Each row is a point. The last column is the point's height on a tilted bowl or saddle (a function of degree 2), plus a little noise. Along how many of its main directions does it bend up, bend down or stay straight?
(in the rows, 128 means zero)

Points:
[[125  85 100]
 [160 120 121]
 [139 156 133]
 [115 209  65]
 [161 173 111]
 [128 191  99]
 [125 184 108]
 [119 133 136]
 [217 146  38]
 [159  82  83]
 [115  98 113]]
Directions: 0 up, 2 down, 0 straight

Points (17 x 4):
[[113  95 137 131]
 [163 101 103 140]
 [148 125 131 142]
 [ 99 177  60 183]
 [170 135 118 149]
 [ 97 159 155 163]
 [134 161  63 178]
 [137 135 132 147]
 [173 222 123 213]
 [165 192  97 191]
 [116 195  87 189]
 [171  70 124 127]
 [113  68 107 129]
 [ 54 133  68 152]
 [137  90 128 130]
 [ 83  73  93 132]
 [113 167 186 177]]
Directions: 2 up, 0 down, 1 straight

Points (22 x 5):
[[ 97  73 149 110 130]
 [143 102 113 128 122]
 [171 122 153 128 118]
 [144 138 155 136 118]
 [181 173 180 109  95]
 [229 148 228  89  26]
 [ 75 109 160 168 124]
 [204 133 113  69  87]
 [ 97 148 133 196  81]
 [ 93 126 168 161 122]
 [112 170 177 141 110]
 [139 131 244 118  89]
 [ 92 154 119 100  87]
 [168  99 111  70  92]
 [100 209 174 107  97]
 [144  92 131 145 131]
 [135 174  73 125  67]
 [191 118 121 164 115]
 [154  83 124 128 131]
 [117 167 103  78  70]
 [ 69 126 103 133  84]
 [166 189 115 176  76]]
Directions: 0 up, 2 down, 2 straight

Points (24 x 5):
[[121 160 107 157 124]
 [ 81  26 190  98  23]
 [146 109 110  52  82]
 [123 181 109 116 107]
 [115 135 144 156 127]
 [ 82 114  69 122 102]
 [108 165 131 144 120]
 [ 80 125 136 154 115]
 [139 179 115  52  70]
 [159  88 162 205 104]
 [223 153  82 180  81]
 [ 96 132 130 139 122]
 [154  85 103 109 109]
 [ 68 160 107 160 102]
 [ 54 127 138  84  82]
 [143  96 152 101 107]
 [ 69 133 152 122 103]
 [ 94 188  75 100  82]
 [112 109  98 128 121]
 [123  43 117  97  79]
 [124  81 118 161 119]
 [ 79 105  93 101 100]
 [ 49 167 184 129  69]
 [ 56  77 120 101  78]]
Directions: 0 up, 4 down, 0 straight

Points, 46 rows:
[[148 115 143 158 118 119 102]
 [126 203 143 125 140 156 117]
 [ 98 101 117 158 222 124  73]
 [215 159 158  99 183 116  53]
 [145 146 205 124  70 111  75]
 [163 117 120  71 112 203 100]
 [110 104 130  91  89 205 111]
 [204 116 178  94 107 124  67]
 [113  80 124 140 172 159 101]
 [107  66  86 107 135 112 112]
 [178 146 141 162 151  69  65]
 [ 87 165 133 113 127 154 139]
 [ 86 108 144 169 123  93  98]
 [ 33  90  76 119  82 167 102]
 [109 121 173 102 106 157 117]
 [126 169 134 122  53 100 112]
 [ 82 201  96  77 158 186 117]
 [172  53 179 159  74 161  32]
 [157 154  52 153 138 190  89]
 [121  95 127 112 135 161 121]
 [173  83 142 113 136  99  91]
 [ 95 140 106 166  91 122 120]
 [ 75 216 159  71  60 176 120]
 [118 136  83 107 101 165 134]
 [144 145 166  55 134 145 110]
 [ 67 172 146 193  95 203  80]
 [134  39 147 116 156  91  71]
 [150 155  78 145 124 167 113]
 [153 121 101 173  61 113  89]
 [117 185 123 221 152 160  54]
 [144 155 162  60 200 158  85]
 [ 60  73  96  78 169 111  97]
 [129 130  78 146 168 113 110]
 [153  97  89 149  34 100  78]
 [ 93  93 132 114 104 149 124]
 [156  96 166 141 142 113  87]
 [ 90 148 144  82 179 155 119]
 [130  98 158 102 126 132 113]
 [135 111 148 105  47 134 103]
 [122 227  99 162 181  98  65]
 [140  51  29 159  83 106  65]
 [104 162 139 130 125 161 131]
 [121  85 186  45 133 168  77]
 [ 39 114 128 110 157 149 116]
 [121 126  83 164 154 116 109]
 [146 201 140 157 140 150  96]]
Directions: 0 up, 6 down, 0 straight

Points (68 x 9):
[[103 148 110 132 156 216 174 118 119]
 [ 85 151 122 153 226 137 192 131  55]
 [147  90 104  98 137  95  80  89 119]
 [165  99 181 101 165 199 101 154 147]
 [172  95 124  95  72 101 128 131 107]
 [141 139 181 159 148 111  56  65 116]
 [139 145  39   9 145 186 162 107   7]
 [156 132 158 147 148 183 118 131 140]
 [124  85 133 179 171 147  72 114 136]
 [130 143 143 123  38 121  57 199  54]
 [142 158 102 169 144 128  87 145 101]
 [165  58 136 134 163 118 118 113 154]
 [159 147 173 173 186 115 112 180  72]
 [133  43  73 141 128 129 130 130 119]
 [162 113 187  50 153 141 134 148 116]
 [ 95 131 157 162 150 159 131 178 124]
 [117 109 148 122 113 109 103 214  84]
 [118 104 144 105 145 133 139 156 120]
 [142 149 170 148 159  74 110 163  76]
 [172 106 158 106 191 201  66 147 124]
 [114  97 174 167 192 120  83 164 102]
 [113 110 140 103  90 195 126 140 153]
 [138 136 168 136 176 146 103 176 103]
 [171 181 192 131 168 110 117 125 102]
 [ 70 118  66 162 179 207 168 124 111]
 [141  77  90 126  97 137  87 193  99]
 [183 139 130  69 202 124 115 119  92]
 [102 151  97 131 180 168 100 103 128]
 [150 149 157 146 166 120 150 102 112]
 [122 140 143  85 178 135 126  91 128]
 [135 147 127 140 111 168  86 113 141]
 [128  55 122  96 193  73  84 165  81]
 [140 135 159  74 160 141 145 139 113]
 [158 185 145 143  87 135  91 104 118]
 [154 151  79 151 128 120  84  89  97]
 [138 104  85 183 173 124 167  58  71]
 [158 152 105 115  67 148 206 108  65]
 [171 128 102 117  56 125 201 136  50]
 [ 77 102 109  83 172 141 188 105  95]
 [ 76 103 162 196 150 176 189 131 107]
 [155 167  42 176 112 183  76 155  53]
 [138 176 160 172 138  69 152 141  63]
 [129 171 161 140 120 150  84 159 119]
 [140  97 119 113 133 119  97 122 133]
 [131 173  99 139 150 124 103  61 109]
 [139 176 144  91 124 121  97  88 131]
 [ 85 118 135  95 134 158 110 142 145]
 [113 112  85   7 119 178 112 106  84]
 [178 114  81 101 201 191 167 142  53]
 [154 114 110 157 117 147  96 106 133]
 [159 155 129 152 122  82 113 148  90]
 [124 149 140 138 137 103  76 111 114]
 [118 185 128 115  67 172  97  33 142]
 [148 116 111 103 147 123  78 132 118]
 [106  98 147  98 126 151 113 159 138]
 [142 159 133 135 134  51 172 147  52]
 [112 122 198 164 164 100 133 143  89]
 [ 60 113 115 167  35 141 128 123 107]
 [165 134 115  58  67 142 128 120 100]
 [133 160 176 153 127 159 125 140 132]
 [143 160 111 178 124 124 136 154  91]
 [160 142 108 173 113 195 135 169  90]
 [135 126 105 160  69  92  81 127  82]
 [132  80 155 123  72  89 186 154  68]
 [118 156 129 130 124  74 143 163  78]
 [190 102 160  73 107 216  58 141 140]
 [112 140  88 111  84 153 107  97 122]
 [114 120 179 115  87 130 116 150 128]]
Directions: 1 up, 5 down, 2 straight

Points (67 x 9):
[[102 103 159 152 151 166 127 120 151]
 [151 161 131 120  60 138  80 121 149]
 [102 109 104 120 131 127  80 148 137]
 [ 96 204 110 142 138 116 108 155 142]
 [210 140 158 110 176 148 114 133  63]
 [132 147 131 116 150 140  97 117 126]
 [133 150 120  74 119 174 140 168 131]
 [115 180  76  82 200 122  91 108 104]
 [164  69 136 113 126  83 109 161 107]
 [135 165  66 183 103  63 145 157 156]
 [109 103 120 110 151 124 122 134 136]
 [116 127 176 117 137 127  85 118 139]
 [ 99 119 112 119  92 180 138  93 172]
 [167  77 188 134 154 176  62 145 111]
 [129 157 100  76  95  74 132 154 151]
 [146 149 122 132 137  97 123  94 152]
 [ 88 146 150 131 164 201  52 172 103]
 [139 111 140 129 113 127 159 138 141]
 [185  79 132 122 146 145 162 176 118]
 [164  82 157 148  97 164 161  73 182]
 [117 117  70 139 161 141  48 119 146]
 [ 71 137 120 133 139 154 131 115 149]
 [  7 141 100 148 114 123  56  68 185]
 [133 181 133  99  87 157 118 152 150]
 [149 132 142 126  89 187  95  74 170]
 [148 123 123 126  91  77 155  51 192]
 [166 123  99  74 175 167 138  85 109]
 [141 113  92 152 102 208 129 133 166]
 [103 145 154 139 118 118 106 102 161]
 [137 103 104 116 104 122 110  95 162]
 [120 147 165  42 123 116 127 152 135]
 [117 136 151 189 146  93 101 120 172]
 [ 95  67 154 185 118 185 139  87 176]
 [ 87  76 173 108 195 126  98 135 140]
 [ 79 104 134  93 113 163 100 124 139]
 [119  99 157 161 123 144 138 119 154]
 [192 120 138 150 174  86 145 118 120]
 [164 202  45  68  14 101 109 126 227]
 [ 49  77 116 117 137 164  60 111 139]
 [137 127 203  99 112 122 141 110 145]
 [151 145 123 164 144 201 109 114 150]
 [100 109 142 171 101  54  73 144 150]
 [159 130 135 105 103  81 126 170 114]
 [188 119  95 116  97 110 114  40 194]
 [ 99 164 110  75 136 142 153  72 182]
 [137 171 149 102 161 146 134 138 115]
 [157 108 167 164 130  93 106  62 172]
 [ 60 159 160 107 172 104  34  93 184]
 [115  74 103 169 109  89  78 163 147]
 [100 150 114 155  58 100 216 165 150]
 [ 75 129  74 191 156  92 148 186 161]
 [149 160 107  96 196 150  83 135  70]
 [126 128 134 137  95 218 134 131 162]
 [142 111  44 141 147 105 135 162 160]
 [ 85 170 152 114  77 158 162  45 237]
 [148 144 170  98 129  90 152  69 157]
 [198 146 134 131 170 122  78  69 113]
 [120 111 184 116 128 162 150 121 148]
 [100 119 109 105  91 175 123  88 172]
 [ 92  88 141  95 131 150 115  78 162]
 [ 89 102 144 135 119 115  93  26 220]
 [105 121  78 139 162 160  84  85 158]
 [ 78  98  72 133  70 107 133 121 162]
 [138  75  73  41  83 105  98 147 165]
 [242  78  78 128 130 131 135 115 140]
 [153  64 119 125 105 121 141 167 127]
 [172 101  24 206 107 176 118 157 214]]
Directions: 4 up, 2 down, 2 straight

Points (73 x 9):
[[ 90 131 132 124 117 106 115  96 144]
 [ 70 107 169  76 136 144 134 115 184]
 [112 157 202 128  83 113 144 162 114]
 [114 145 173  89 107 162 141 158 130]
 [106  98 166 135 113 130 149 126 142]
 [106 176 146 147 100 155 164 129 124]
 [129 146  78 133 137 107 131 168 150]
 [130 113 129 113  73 156 100  77 139]
 [118 109 117 136 108 172  42 163 172]
 [158 124 143 157 145 134 128 145 132]
 [157 119  96 136 249 168 123 139 245]
 [166 142  72 120  46 171  64 149 173]
 [152 108  90  92 207 146 158  86 211]
 [ 91 136 183 134 165 187 170 116 144]
 [116  69 146 122  86 188 119 177 180]
 [121 186 131 147 114 113 113 108 132]
 [118 124 128 161 163  90 194 129 185]
 [151  87  86 137 133 155 145 115 117]
 [152 118  92 172 111 135 126 177 147]
 [ 78 124 129 127 145  95 170 164 173]
 [114 109 151  95 104 168 164  30 176]
 [102 107  68 191 129 144  81 125 141]
 [121 152 134  60 152 151 159 111 182]
 [ 84 159 135 167 132 150 160 174 131]
 [150 113 201 131 102 139  86 140 148]
 [149 173 166  79 107 120 142 106 159]
 [167 135 136 119 160 146 139 132 143]
 [175 127 115 130 119 147 118 126 128]
 [157 131 146 116 125 124 141 128 135]
 [136 119 175 117 134 115 102 109 151]
 [135 143 155  92 118 151 144 114 138]
 [158  77 156 110 132 142 171 121 166]
 [113 137 117 158 152 166 134 125 132]
 [154 120 102  99 141 173 137 115 138]
 [126 122  39 149 193  94 153 129 197]
 [ 64 162 123 125  93  71  96 108 172]
 [101 166 157 166 118 113 105  90 133]
 [ 93 168 131 141 137 152  93  73 155]
 [148 144 186  69 178 108  89 168 159]
 [160 102 139 110 128 163  79  78 164]
 [101 120 151  88 104 165 107 167 154]
 [157 125  94  93  66 141 118 143 145]
 [ 86 142 145  91 132 143  95 126 151]
 [107 126 158  67 182 122 147 129 192]
 [182  74  82 111  85 141 174 127 122]
 [108  99 125 105 160  88  84 112 192]
 [ 56  82 161 104 114 151  59  74 229]
 [165  70  98 153 138 114 124 184 185]
 [122 115 122 137 106 112 148 107 128]
 [144 137 151 100 137 158 114 120 136]
 [200 155 107 108  84  71 134 116 182]
 [215  53  92 104 138 124 101 129 175]
 [106  94 144 102 131 128 159 183 176]
 [139 106 151 202 147 190 121 119 150]
 [ 73 137 161 187 144 166 168  83 156]
 [159 125 160  82 196 117 114 141 186]
 [ 98 155 118 140 170 128  81 120 153]
 [ 93 103 103 203 131 116  82 134 162]
 [161 206 107 147 149 129 160 168 163]
 [177 157 156 120  39 109 134 140 185]
 [ 99 169 169 130  74 139 107 142 123]
 [134 149  87 119 109 148 138 100 121]
 [141 130 117  85 120 118 135 100 147]
 [138 106 206 156 129 128 136 118 143]
 [104 180 100 182  90 102 173 132 159]
 [ 97 143 178 121 112 109 125 132 125]
 [111 161 125 130 117 160 137 148 122]
 [ 93 126 114 138  86  89 125 144 148]
 [170  86 163  94  97 157 163  42 176]
 [222 104 108 138 128 113 129  63 161]
 [150 107 118 117 158 100 156 104 163]
 [126 166 129  76  78  58 156 138 199]
 [131 126 150 102 167 126 153 121 158]]
Directions: 7 up, 1 down, 0 straight

Points:
[[135 161  94 124  77 164 143 159 175]
 [123 170 144 174  53 155 170 171 206]
 [147 120 143 112  76 143 148 127 158]
 [157 108 152 173 124 102  97 147 182]
 [ 79 143  59 149 133  84 147  45 169]
 [169  60  65 135 106 166 151 109 198]
 [173 193 152 122 102  90  82 171 229]
 [162 160 118 171 129  82 109 102 172]
 [122 111 112 132 143 129  79 158 141]
 [124 109 143 118 140 155 141 127 129]
 [104 130 115 174 137  87 149 144 122]
 [ 63 120 121  65 101 144 106 134 135]
 [101 131 146 138 124 120 128 149 123]
 [ 72 149 106 187 153 149  81 135 163]
 [ 60 104 143 124  87 123 103 119 136]
 [132 124 124 138 134 161 150 160 139]
 [130 154 126 157 141 149 174 164 142]
 [135 184 122 154  82 109 116 118 179]
 [126 109 172  70 166 103 148 172 136]
 [136 120 124 138 151 109 125 152 130]
 [132 119 133 135 163 170 148 166 153]
 [165  63 111 134 115 145 177  88 153]
 [122 159 133 109 151 110 101 189 143]
 [112 112  98 143 121 148  93 123 137]
 [120 125 134 189 190 131 109 114 169]
 [148 133  93 161  89 140 144 134 166]
 [ 76 149  57 129 143 157 136 176 164]
 [104 163  81 139  96 249 116 169 236]
 [184  71 154 171 114 114  97 182 239]
 [124 145 146 131 148 121 122  98 133]
 [137  98 145 172 148  52  88 129 150]
 [120 147 146  66 134 123 150 136 128]
 [130  79 187 107  84 141  94 132 213]
 [ 54  61 132 127 117 186 146 114 180]
 [151 118 151 152 137 127 138 140 146]
 [ 63 149 218 129  95 145 139 165 187]
 [156  58 115 168 180 166 130 141 200]
 [129 159 107 148 142 111 156 117 131]
 [102  82 145 133 153 138  96 146 158]
 [ 63 157 140 117 136 117 102 110 129]
 [131  84 119  83 104  93 105 140 134]
 [137  98 124 140 159 152 201 125 111]
 [114 117 195 127 102 148 126 119 169]
 [ 84  86 103 129 145 108 117 151 105]
 [175 126 161 135 139 120 152 147 156]
 [ 76 131 140 143 133 169 107 123 152]
 [126 158 132 156 171 116 183 137 127]
 [106 173  83  95 171 129 122 135 143]
 [133 196 125 110 112 103 111  78 173]
 [101 146 161 113 106  42 164 147 113]
 [147 133  93 136 141  99  93  85 140]
 [ 91 109  95  99 160 146 112 154 139]
 [152 107 183 131 197 136 185  72 103]
 [159 166 125 160 132 164 161  91 126]
 [ 78  92 104 131  96 172  94 129 155]
 [140 123 177 152 155 137 116  80 159]
 [120 112 129 124 106 164 181  91 117]
 [114 134 165 187 114 119 113 138 170]
 [ 84 130 182  86 116 141 156 149 131]
 [149 120 171 106 103  90 112 144 167]
 [119 140 121  58 101  97 111 117 140]
 [165 105  67  92  96 105 143 132 177]
 [155 153 121 110  82  83 128 183 159]
 [110 163  91 140 138 195 117 146 172]
 [183 158 148 105 179 132 101 110 196]
 [148 119 138 182 131 141 164 110 138]
 [113 108 125 102 118  84 161 151 102]
 [103 116 148 181 154 130 119 162 157]
 [130 122 148  81  78 128 143 121 155]
 [ 46 143 127 153  82 152 123 152 155]
 [175 101 124 121 115 129 152 139 156]
 [157 162 132  88 104 140 152 136 155]
 [113  89 113 153 109 119 135 152 129]
 [138  81  83 146 103 146 171 132 161]
 [128 110  53 103 159 112  80 105 135]]
Directions: 6 up, 1 down, 1 straight

Points:
[[120  62 145  62 127  68  85 122 156]
 [ 86 164 180 133 151  67  91 113 162]
 [207  64  95 203 109 156  86 247 221]
 [168 152  79 184 120 172 138 146 159]
 [150  98 116  19 119  96 134  97 134]
 [126 168 135 144 156  24 184 144 162]
 [111 137  61  69 137 131 131 113 110]
 [168 185  93 164 201  93  83 172 171]
 [103  79 159 191 137 126  95 106 168]
 [192 161  91 107 113  45  89 178 184]
 [ 64 124 139 173 112 102 156 143 150]
 [146 178 190 193 198 152 170 120 199]
 [129 123  93 109  65 160 144 103 135]
 [140 157 123  92 100 136 153  86 131]
 [153 119  93 162 128 132 155 133 131]
 [153  84 143 202 117 115 164 114 164]
 [ 88  75 107 131  76 152  75 133 177]
 [ 45 138 126 105 223  81 189 148 135]
 [114  82  63 157 130 106 121 136 125]
 [115 131  95 119  96 187 129 198 163]
 [115  66 125 243 113 117 102 141 193]
 [123 178 118 131 126 193  78 175 185]
 [ 98 125 110 172  83 135 154 145 151]
 [142 118 212 113 132 130 104 127 178]
 [168 135  97 102  89 118  95 111 145]
 [120  98 148 147 140  49 125 166 151]
 [136 165  75 137 117 102 119  91 134]
 [110  97  82 141  72 119 161  46 119]
 [128 208 210 188 157 156  98 139 214]
 [143  73 175 105  75 126 163 125 158]
 [ 62 170 132  65 140 135 103  98 143]
 [192 158 192 161  83 156 131 157 214]
 [178 138  73 171 151 110 139  71 143]
 [178 167 161 158 124 114  91 115 185]
 [125 179 107 171 145  90  94 136 162]
 [190  81  68 107 121 146 112 111 125]
 [ 58 112 120 110 178 130 107 167 123]
 [203 113  87  97 128  69  70 158 173]
 [ 84 167  89 179  85 167 105 162 196]
 [208 101 215 136 104 116 111 129 216]
 [144 124  90  92 171 100 131 110 118]
 [127  48 101 142 138 181  39 100 161]
 [225 113 122 173 116 126 195 121 182]
 [178  49  89 184 136 120 103 175 156]
 [ 97 113  89 104 143 170 149 105 117]
 [ 71 108 137 152 100 125  87 131 168]
 [118 119 107  29 154 139 163 173 123]
 [110 127 100  91 125  78 127 173 120]
 [158 161 164  68 112 150 137 112 159]
 [152 100 123  55 144  93 180 161 129]
 [118 217 134 184 149 148 117 173 185]
 [187 131  79 126 202 134  85  96 139]
 [189  76  94 121 110 130  58 132 164]
 [150  91 113 182  48 187 138 120 180]
 [108 120 145 118 145 131 111  21 154]
 [109 162 107 126  98  63 135 160 138]
 [100 131  97 222 200 189 116 125 154]
 [162 152 102 122 213 136 134 159 134]
 [ 42  87  63  19 149  98 180 123 119]
 [154 133 143 171  94 134 185 120 157]
 [ 69 178 146 106 107 115 158 161 135]
 [133 118  85 110 130 180  97 105 131]
 [115 158  72  77  69 139 120 125 141]
 [183 133 155 173 131 130 116 171 175]
 [169 179 123 134  95 159 156  92 159]
 [123 176 160 115 112 122  68 170 179]]
Directions: 6 up, 0 down, 2 straight
